Rows are points. The points of each table are mixes of a few directions, plus a little noise. How many directions does each table use, and how many do they share? Where both have some left over, give the other angles between the two spaces (their principal angles), to ten degrees, smallest first.
In the rows, zero is written as 128.

First (5 x 2)
[[122 167]
 [138  65]
 [123 161]
 [137  75]
 [121 171]]
Second (5 x 2)
[[119 185]
 [139  64]
 [128 125]
 [120 176]
 [134  91]]
Directions: first 1, second 1, shared 1

First (6 x 3)
[[187 121 173]
 [116 115 106]
 [125 102 100]
 [129 162 162]
 [154  88 112]
 [ 56 178 114]]
Second (5 x 3)
[[130 130 131]
 [168 173 207]
 [108 106  89]
 [100  97  74]
 [134 135 140]]
Directions: first 2, second 1, shared 1

First (7 x 3)
[[ 70  89 149]
 [170 149 176]
 [172 154 148]
 [133 132 116]
 [147 143 101]
 [ 79 105  51]
 [125 123 155]]
Second (6 x 3)
[[141 101 183]
 [134 148  78]
 [185 142  58]
 [ 98 125 155]
 [ 81 125 165]
 [129 127 129]]
Directions: first 2, second 2, shared 1; angles 50

First (6 x 4)
[[121 133 134 144]
 [114 145 149 167]
 [169 151 145  96]
 [ 77  40  42 103]
 [143 157 156 137]
 [144 143 142 122]]
Second (8 x 4)
[[144  81  95  57]
 [104 139 131 173]
 [ 96  83 161 140]
 [175 144 170  87]
 [125 156 145 161]
 [154 164 164 132]
 [107 160  68 170]
 [119  99  89 105]]
Directions: first 2, second 3, shared 2

First (8 x 6)
[[144 121 112 163 125 136]
 [153 114 103 166 130 136]
 [124 123 133  68 153 114]
 [152 121 120 135 126 118]
 [132 119 111 158 133 144]
 [117 138 169   7 142  79]
 [142 140 143 140  97 111]
 [ 62 148 134 186 118 189]]
Second (6 x 6)
[[130 103 132 124 116 122]
 [133 121 168 110  74  92]
 [125  67  72 145 184 172]
 [129 166 155 121 104 108]
 [122 155  86 149 191 168]
 [130 155 157 119  99 105]]
Directions: first 3, second 2, shared 1; angles 70

First (10 x 8)
[[136 131 143  61 151 130 138 103]
 [137 106 179 155 123 103 110 152]
 [121 156  73  68 144 157 153  90]
 [143  93 205 165 138 109 100 136]
 [122 154  83  63 139 147 152 101]
 [114 134  82 219 110 151 120 131]
 [113 130  81 248 112 159 113 127]
 [136 102 190 153 107  82 110 181]
 [125 137 116 106 113 113 136 150]
 [132 139 128  42 145 128 146 108]]
Second (10 x 8)
[[121 126 135 151 144  82 117 127]
 [124 134  71 124 105 140 125 130]
 [153  99 128  84 126 176 106  90]
 [161  65 118  91 153 116  51  44]
 [134 133 117 106 108 179 144 134]
 [117 132  90 147 125  93 116 129]
 [103 166 195 175 144  91 178 185]
 [132 142 130 106 105 191 159 147]
 [129 146 120 108 101 190 161 151]
 [106 135 175 189 169  22 123 144]]
Directions: first 3, second 3, shared 1; angles 50, 80
